Every row gives one point. Each copy is the shape, with its points in the same order, turned, moved and blurred by noise. Some copies are also mirrored. Which?

Shape (9 x 3):
[[  2 -12  26]
 [ 16  34  -5]
 [ 22 -35  43]
 [-29 -34  29]
 [-17 -60   2]
 [ 15 -39 -45]
 [ 12  11 -11]
 [-20  30   8]
 [ 34 -12  -5]]
Copy 1, 9 rows:
[[-17  -4 -10]
 [ 20  36   3]
 [-49  -9   1]
 [-14 -39 -25]
 [-11 -56  10]
 [ 18 -29  53]
 [ 18  14  12]
 [ 26  16 -30]
 [ -9   9  32]]
Copy 1 is: only turned
Copy 2 (9 x 3):
[[ 18  18 -16]
 [-38  17  -1]
 [ 33  16 -48]
 [ 52  12   1]
 [ 51 -28  -9]
 [ -2 -58 -10]
 [-22  -2  -4]
 [-12  28  23]
 [-13 -12 -32]]
Copy 2 is: only turned

Shape:
[[-27  21   7 -11 -19  19]
 [ -4 -42  -4 -24  -8  33]
 [-19  -6  -8 -22 -11  -7]
 [ 36   7   7   2  -3 -10]
 [-36   4   7  19  10  -1]
 [ -5  48  43  -4  23 -37]
 [-10   7   5 -33  -4 -15]
 [-15   4 -18 -15  24   8]
 [  5 -37 -10   7   0   7]]
Copy 1 (9 x 6):
[[-24   3  26 -20  18  16]
 [ -7  -5  32  42  -9   4]
 [-14  -9   1  -6  -9   9]
 [ 44  -7   1  -5  21  14]
 [-30   3 -14  -3  31  -4]
 [  6 -19 -37 -32  56  47]
 [ -3 -19  -3 -12  -5  29]
 [-13  20 -14  11  -2  22]
 [  9  -2   1  32   0 -19]]
Copy 1 is: only turned
Copy 2 (9 x 6):
[[-25 -18 -14 -20 -11 -21]
 [ 14  22  25 -32  13  -5]
 [ -2 -13  13 -17 -28  -1]
 [-28  -2  17  17  -1  37]
 [  6 -35 -18   3  -1  -7]
 [-40 -58 -24  -1 -19  53]
 [-11  -9  11 -20 -29  16]
 [ 14   4 -24  -9 -19  10]
 [ 17  10  21   9  14   4]]
Copy 2 is: mirrored
Copy 3:
[[  0  36   3  -8   1  24]
 [  1  34 -28 -13 -19 -33]
 [-14  16 -26  -3  12   5]
 [-24 -19  16   5 -12 -11]
 [ 27  10  -6  14   2  31]
 [  0 -39  25 -29   7  48]
 [-17   1 -11 -20  16   9]
 [ 18   9  -1  -4  27 -11]
 [  5   7 -24  16 -20 -28]]
Copy 3 is: only turned
Copy 4 (9 x 6):
[[ 12   6 -16 -32 -12   2]
 [ 31 -51  -2  12 -12  -6]
 [  0 -13  12  -8  -8  15]
 [ 16  22   1  34  -5   9]
 [-17  -6  -8 -23  21   0]
 [  3  60  -6 -13  26  44]
 [ 14   0  18 -10  -5  30]
 [ 11  -3  26 -17  16  -6]
 [  0 -29   0  28   9 -11]]
Copy 4 is: only turned

Shape (12 x 8):
[[  8  -3 -37  26 -12  17  20 -26]
 [  4 -20  -2   3 -13 -12  25  11]
 [-21  12  -1 -19  11 -22 -18  17]
 [  8 -18   2 -11 -26  18  20  27]
 [  0  20   2   2  19 -21 -11   5]
 [  0  19  -2 -23 -17 -16 -18  29]
 [ 11   6  -3 -23  30 -24 -21   9]
 [ -7   9 -23  14  -6  40  42  -7]
 [ 15  17   9 -18 -10 -12  13  18]
 [  0   1 -23 -24  20 -22   1 -25]
 [-11  18  13 -16   3 -17 -13 -12]
 [ 23 -34   8  -2 -24  23  15   8]]
Copy 1 (12 x 8):
[[-13 -27 -20   5 -30  32  18   6]
 [-15  18  10 -16 -30   1   5  -9]
 [  4   1   1 -27  11 -36 -24   4]
 [ -4  30   2 -28 -25  25 -20 -12]
 [ 18  -4   3  -7   9 -27   2   7]
 [ 13   4   8 -18   6 -16 -39 -16]
 [ 31  -6  -6 -33   3 -36  -2  -8]
 [-10  -7  -4 -14 -27  48   4  33]
 [ 16  10  27 -20  -4   1 -15 -12]
 [  2 -38   1 -34  -7 -21  14  -7]
 [  0  -8   8 -21  25 -16  -2  -3]
 [ -5  30 -13 -25 -23  34   5 -27]]
Copy 1 is: mirrored
Copy 2, 12 rows:
[[ 12  -8  10 -40  29  46   8  -8]
 [ 12  -2   9   4  11   6  31 -19]
 [ 11 -13   4   8   4 -27  -2  33]
 [  2 -12  -2  12 -21  21  28 -19]
 [ 11  12  14  -6  11 -13   1  35]
 [ 24 -17   8   6 -21 -13  19  33]
 [ -9  -2  25  -8  -3 -31  -4  30]
 [ -4 -11 -13  -6  29  60  14   3]
 [  3   6  10   2 -10  -2  37  20]
 [-12 -13   7 -35  27 -19   8  20]
 [ 10   9 -15 -14   3 -22   4  33]
 [ -1  -1   3  -7 -22  23  21 -37]]
Copy 2 is: only turned
Copy 3, 12 rows:
[[ 16 -23  -4   1 -35 -18  19  23]
 [ 22 -12  11 -24  12   9   9  20]
 [ -9  -8  17 -26  17   6 -14 -34]
 [  7  13  -3 -25   2  31  -2  32]
 [ 11  -6   9  -8   9  -7 -17 -31]
 [  3   3  -2 -19   3  34  -5 -32]
 [ -2 -25  16  -4  11  16 -36 -29]
 [ 14   1 -18 -25 -36 -27   0  39]
 [ 23  -5 -16 -18  14  24  -8  -7]
 [ -1 -53  -1  -8  -1 -10 -10 -11]
 [ -8 -10  -9  -5  17  -8  -4 -28]
 [  5  -2   2   0   6  30   8  47]]
Copy 3 is: only turned
Copy 4:
[[-42  -2  -7  23  -9  32 -27  -8]
 [-27   2  -2   0  11  12  26  -1]
 [ 11  21  10  -8 -19 -17  14  30]
 [-22  23 -15  15   5   0  32 -24]
 [ 13  -9   8  -1 -17  -7   0  19]
 [ -2  15 -13   6 -21 -37  24  14]
 [ 18   5   0 -33 -19 -22   1   8]
 [-20  21 -23  36  -6  47 -10 -10]
 [  3  -5 -25   4   2 -10  25   5]
 [ -9   7  -8 -29  -3   0 -24  24]
 [ 12  10   4   4   4 -18  -5  26]
 [-28  13  -2  12  22   3  18 -41]]
Copy 4 is: only turned

Shape:
[[ -4  20  20 -24   0 -17 -15   1 -12   8   3]
 [ 15 -13  19 -12   8   7  -8  23 -16  28   1]
 [ -9   7  14  20  -4  10  -2   0  -7 -36   9]
 [  2  -8 -41 -17 -12   2  30 -43  -9   0  17]
 [ -2 -10   2 -21  -3   5  -5   6  37  17  23]
 [-20   3  -2   5   4 -19   2 -17  31  26  -1]
 [-17   9  25   1   8   2 -11  19 -11  17   0]
 [-13 -15 -12 -12  -5 -19 -16  18   8  -7   7]
 [ 15  -4  27   6  -8   9 -11   8  23 -44  -9]
 [-20   8 -11  24 -19   5   5 -23   8  26  -4]
 [  4  15  -3   6 -33  -3  19  12  13 -33   3]
 [-19  14 -54 -15 -47  -7   3  -5 -12  25  20]
 [ 11   5   9  17  -4 -11 -18   1  -6  20  15]
 [  0  -7  -4   5 -16 -19   0  -3  13  28   3]
 [-17   4  25  15   3  -9  -4   9 -14  20  60]
 [-14  -5  28   9   5 -20  16  20  25 -29  11]
 [ -6  28 -58 -21   8 -20   2   2  17  29  -7]]
Copy 1 (17 x 11):
[[  3  15   1 -11  15   5 -11  20  10  -6 -15]
 [  5 -13  10  30  22  11  -8  22  20 -17 -15]
 [  4   9  -1   2 -22  14  21  -2 -20  -7  17]
 [-50 -23 -19 -21  36   0  25   3   7  16  29]
 [  5 -15   0   1  17  -2 -19  -9  40  -3  26]
 [ -8 -26  14 -21   5 -15  -4 -22  24  11  -2]
 [ 13   1  10  15   3  -8   3   1   7  -6 -18]
 [  2   2   7   3  -2  12  -1   7  31  26  11]
 [ 13 -10 -11  -5 -40  35   7   0   5 -23  24]
 [ -5 -36  10 -13  12 -25  13 -10  -6  17   7]
 [ 10 -14 -29 -11  -7  29   8 -12 -16  16  23]
 [ -6 -19 -17  -7  43 -23   8  25   0  59  24]
 [ -2 -15  25   1   8   0 -19  14  -7   3   0]
 [  0 -36  13  -9  19   3 -12   3  13  17   2]
 [  4  23  40  15  35  -9 -14 -12 -12  -4  20]
 [ 12   3   8  -1 -13  35   4 -38  11   3  11]
 [-35 -20 -30 -11   9 -24 -25   6  26  48 -13]]
Copy 1 is: mirrored
Copy 2:
[[-27  19  16   9   6  13   3   1 -23   4 -12]
 [  3  -4  -8  41  12  18 -15   1 -17  12 -14]
 [-15   7   3 -19  -6   2  -7 -42   7  -1   6]
 [-14 -25 -14 -24 -35 -28  15  27  -2   9  12]
 [ -2 -11  28  25   8 -35  -5   3  -7   5  -8]
 [ 11   8  18 -10   8 -19  23  18  -3  -5 -22]
 [ -5   9   2  22  18  13   6 -16 -13 -10 -16]
 [ -7  28   7  24  -1 -19   6   1   7   6  13]
 [-11  16  27  -7   0  -9 -41 -34  24  16  -4]
 [  0 -16  -7 -21  18 -14  30   1  11   4 -19]
 [-32   0  20  -4 -24 -13   5 -32  30  16  -3]
 [-38 -15 -13  10  -3 -26  54  17   3  25  18]
 [  8   4   5   3  16  13  15  -9 -17  26  -3]
 [  6   2   6   6   7 -15  20  10   1  26 -17]
 [  2  -2  -2  18   3  -4  25 -41 -52   4  -4]
 [  7  27  24  10 -24 -15  -5 -38   7  -6 -19]
 [-10  -5  30  11  -2   1  47  48  22  -1  18]]
Copy 2 is: only turned

Shape (18 x 12):
[[  6  30  18  13   5  20  -8 -11  -5  21  -3   1]
 [  1  -5 -28   1 -34 -14  21  -6  35  -5  19 -10]
 [ 11 -14 -17   4  -7  10   0 -40  -3  10  12 -14]
 [ 16  20  25 -35   3  12   7   6 -18  -3 -20  -3]
 [-20 -24   8 -14 -29 -39  20 -14  42  -9  37 -11]
 [ -7  -7 -11  31  -3 -15  28 -14  -9  -6   9  -6]
 [  2   9  -3  -2 -11 -16  -2  -3  15 -37  40  14]
 [ -6 -17 -15   7 -19 -10  30   2   7  -8  53  -8]
 [  9  28   7 -30  23  15 -25  22 -15   1   6  -1]
 [ -3  -3 -25   2 -19 -17  26  -1  34 -22  33  32]
 [ 20   2  22 -30  -8  -5  -1   9 -11  36  12  18]
 [ 15  10 -12  -5  16  12  22 -11  -8  20  -1 -12]
 [ 28   6  14 -19 -12 -13 -20  30  -3  23  -5 -16]
 [  9 -34 -15  11 -11 -29  12 -17  10  -5   9   4]
 [-25   6 -16 -17  20  -3  -5   7  15 -16  19  18]
 [ 37 -11  37 -16  14  14  -1  26  20  17   2  -5]
 [ -7   5  23 -27  -4  34 -23  38  -9   8 -10  14]
 [  9  12   6 -23   4  33 -11  10 -15 -19   7  13]]
Copy 1:
[[  6   4  -1 -27   7  10 -26   0  13 -20  -8 -22]
 [-17 -14  -4  12  18 -17  38  25  20  14 -18   8]
 [-31  -9  21  13  10  -6  -6   9  23 -22   9  -1]
 [  3  -6  13 -18 -11   5 -15 -31 -24   2 -22 -15]
 [-31 -27   0 -11   2  -8  60  48  -9  -1  -3  10]
 [ -6 -10  18  -1  25 -20 -12  42   6  12   6  -4]
 [ 10 -23  -9  11  33  13  32  16 -16  -4   4   7]
 [ 11 -17  13   2  17 -26  38  34   9   0  11  23]
 [ 16  -4  -7 -20  -5  27  -8 -40  -5   6  11   0]
 [  4  -5   0  22  34   8  37  42   0  10 -23  25]
 [ -1  -7  -9 -26 -19   7 -10  -9  -8 -17 -16  31]
 [ -6  -7  30 -15   4  -1 -18  -7  25   4 -11   5]
 [ -3 -26 -32 -18 -25  -8  -9 -23   1   4  -6   5]
 [-25 -25   3  20   8  -8   0  40   0   5   2  18]
 [  6   9   5  -4  12  36  20  11  -5  21  13  12]
 [ 22 -38  -5 -13 -43  16  -8  -4   8  -7 -22  -3]
 [ 29  21 -16  -6 -35  14  -8 -19 -15   0  -2  -9]
 [ 23   6  11   6   1  17  -1 -24 -15  -8   0  -7]]
Copy 1 is: only turned
Copy 2:
[[ -3  -7 -24  27 -23   9 -19  -5 -10   0  16 -34]
 [ 12  14  17 -10  19   1  10  40  14  22  -5 -41]
 [ -1  12   9   5 -26 -27 -11  13   0  34   7 -22]
 [ 10  19 -27   6  -3  20 -15  -6 -45  -6  16  -7]
 [ -2  -9  38  -7  27 -12  30  57   2   5  17 -16]
 [ 20 -10  13  -1 -14 -26  -8  17   4  -9 -23 -29]
 [ 16  14  17  18  10   1 -18  44  21 -13  19  -2]
 [ -3  14  50   8   6 -10  -4  39   9  -4 -10 -27]
 [-11  26 -27  28   5  19 -17 -25  -4 -18  19   1]
 [ 32   6  35  -2   9  20   0  40  32   2   4 -20]
 [-18  13  -5  18 -24  37  12   9 -30   0   6  -5]
 [  8  23  -1  11 -24  -5  -3 -18 -18   3   0 -33]
 [-17  23 -32  27   5  20  15  12 -20   4 -15  -8]
 [ 18  -2  17   1 -12 -19  12  30   6  15 -19  -1]
 [  5   2  13  -1  14  11  -7  -7  28 -16  19   3]
 [  4   9  -7  57  10  20  13  -6 -35  14   1  -5]
 [-21  -2 -20  20  13  45 -27 -19 -22   4   2   8]
 [  3  21  -8  21   3  22 -41  -8 -10   1  16   6]]
Copy 2 is: mirrored
Copy 3 (18 x 12):
[[ 46  -5  -8   7  12   2 -17  16 -11  -9   3   3]
 [-32   7  15  -2 -19  -6 -24  14   9  27   7  18]
 [ -4 -18 -16  26  10   5 -28 -12  -4  15  14   6]
 [ 25   9   0  -2  20  -6  20   1 -42   0   2 -25]
 [-53  18  10  10 -24  17 -25  24   9  18 -15 -14]
 [-13 -35   1  -9  -9  25 -14   9   1   8   1  17]
 [-34  17  15 -13  21  19 -19  19  11 -15  14  -2]
 [-44 -11 -12  -9 -21  10 -17  24  18   5  25  -8]
 [ 31  25 -19  -6  35   5  24  12  -7  -6  16 -14]
 [-39   4  39 -12 -13   6 -16   5  30  -4  17   5]
 [ 24  16 -15 -10   1 -11  -8  -6   5   5  -3 -44]
 [ 25 -20  -3  12   1   2   5   1  -5  25  21  -4]
 [ 19  22 -33 -21  19 -24   5  13  -5  23 -17 -16]
 [-33 -19   2  -3   0   6 -17  -9  15  16 -17   4]
 [ -7  23   6   6   7  30  18   7  19  -8  15   3]
 [ 18   0  -6   9  23 -32  17  30   6   5 -17 -35]
 [ 31  30 -21   0   5 -24  31   7 -14 -34  -8 -13]
 [ 12  11  -3   0  27  -7  18   0 -15 -30  24 -12]]
Copy 3 is: only turned
Copy 4 (18 x 12):
[[ -3  -6 -13  14 -25 -12   3  11  -7   9   1  27]
 [ 44  -7  18  11  -8  21  15  26  -5  -6  13 -35]
 [ 14 -15  -4  11   5   1 -27  21 -26  10  22 -10]
 [  0   8  12  24  21 -14  20   3 -16  11  -5  41]
 [ 42 -10  35  26   1 -11   9  11 -15 -27 -13 -51]
 [ -8  13  12  17  -6  26  -9  25  -8 -24  14 -23]
 [ 35  -7   2   3   7 -17  20  29  -7 -44   4 -10]
 [ 13  -4  13  12  10  -1  16  44  -5 -20  21 -45]
 [ -6  -1  -3 -19  22 -31  27   8 -15   8 -10  35]
 [ 42 -22   8  15   6  14  17  35  23 -41   3 -21]
 [ 14  -2  15  21  11 -35  -9  16  14  21 -11  18]
 [  3  -3 -18  23  16  14   6  14  -7  24   4   6]
 [ 18  29  15  -4   0 -27  11  -2   6  32  -2  15]
 [ 26   1  19   7  13  12 -25  13  -1 -23  18 -22]
 [  5 -26  12 -12  20   1  24  17  -1 -27 -15  -4]
 [  3   1   2  24  15 -34  21 -25  11  26  15   1]
 [-17 -19  31  -5   8 -27  24   0  14  14   9  43]
 [  0 -19   7   5  24 -23  23  19  -6  -4  15  36]]
Copy 4 is: only turned

Shape, 15 rows:
[[ 49 -13 -26 -17  -9  19  -7 -42 -13  -7  19 -11]
 [ -7  -5  16  12  15   3   2  26  14  16  23  17]
 [ 15   2  -6   8  14  24   0  28   1  15  12 -13]
 [ 12  12  -7  16  28  -7  -6  30   2  14  12  14]
 [  9 -14  12   1  -2   1  13 -17   8 -15 -21  -4]
 [  1  14  28 -13 -14 -17  -8 -15   2 -11  -2  -8]
 [ -5  19  19 -14  11  -8   5 -10  12 -13 -10 -25]
 [-22  17 -14  34   9   3   5  17   7  10   9   8]
 [-10  25  20 -15  -5   5  21  -5 -13  -6 -23  17]
 [ -8  16  14 -14  13  16  -6 -36  12   4 -27   9]
 [ 26  -6 -24 -34  -1  13  -1 -23   7 -37   9   5]
 [ 25 -17 -39 -38 -27  34 -15 -29   2 -11   7  -3]
 [-19   4  28 -20   7   8  -3 -27 -21 -37  -7  -2]
 [-16  -4  -5   7  21 -14  -7  27  -8  18  -8   6]
 [  2  14  21   0  -4   9 -19  -6   0 -25 -24   6]]
Copy 1:
[[ -2  14  17   1 -27  13 -18 -22  31 -40  28  23]
 [ -1  -9  11 -38  27  17 -10  13 -11  19  -4  -7]
 [-10   7  13 -27  18  13   0 -16 -26  -1   0  17]
 [ 15   5  21 -43  14  21   1   9 -19  18   1  21]
 [ -5 -13  -1  10 -20  13   0  -8   7  23  19  -1]
 [ 18 -27   2  17   6  23  15   6  19   6  11   0]
 [ -5 -18  -2  19   1  32  20   7   4  15  -2  16]
 [ 15  10  10 -11  19  12 -21  21 -36  23  -4  10]
 [  5 -22  19  18  -6 -16  16  17   4  24  -7   6]
 [-21 -22  28  24  -6  11   4  27   5  15  25  13]
 [ -7   7   2  -3 -42  14   8   9  17 -32  13   4]
 [-13  25  13  10 -24   0   2  -4  16 -52  34  -6]
 [ -5 -38 -21  19  -9  -6   7  22  18   1   9  19]
 [  8  11   2 -26  26   5  11  17 -12  34  16  15]
 [ 11 -37   5   9 -11   6  15  12 -13   6  25   7]]
Copy 1 is: mirrored
Copy 2:
[[-20  22 -33  14 -10 -31  36 -11 -40 -12  33   4]
 [ -5 -12  33  14  -1 -13   1   1  13  14 -11  22]
 [-12 -17  11   5 -26   0   8   7 -14  -2 -13  15]
 [ -7 -13  36 -10 -28 -15  10  -3   3  15   3  19]
 [ -3 -13 -10   3  20  -8  27 -13   3   1  10 -23]
 [  7  -2  14   2  34  -8   9 -10 -27  21  18 -19]
 [ 11 -27  10  -5  27   3   7 -15 -23   3  21 -10]
 [-11 -11  19 -26   2  -3   2  18  14  13  -4  25]
 [-10 -11  13  -9  20  -9 -22  -5   2   2  22 -36]
 [  7  -7  -1  11  16   9   1   2   8   0  50 -16]
 [-25 -11 -35  13   1 -26  14 -32 -23  14  37   1]
 [-18   7 -60  25  -9 -27  12   1 -32  13  32   4]
 [ -1  11  -8   2  35  12 -12 -39  -9   4  22 -20]
 [ 22  -8  19 -17 -16 -10  -3  -3  15  18  -8   7]
 [-11  -3   4  -3  13  17   7 -10  -6  28  23 -28]]
Copy 2 is: mirrored
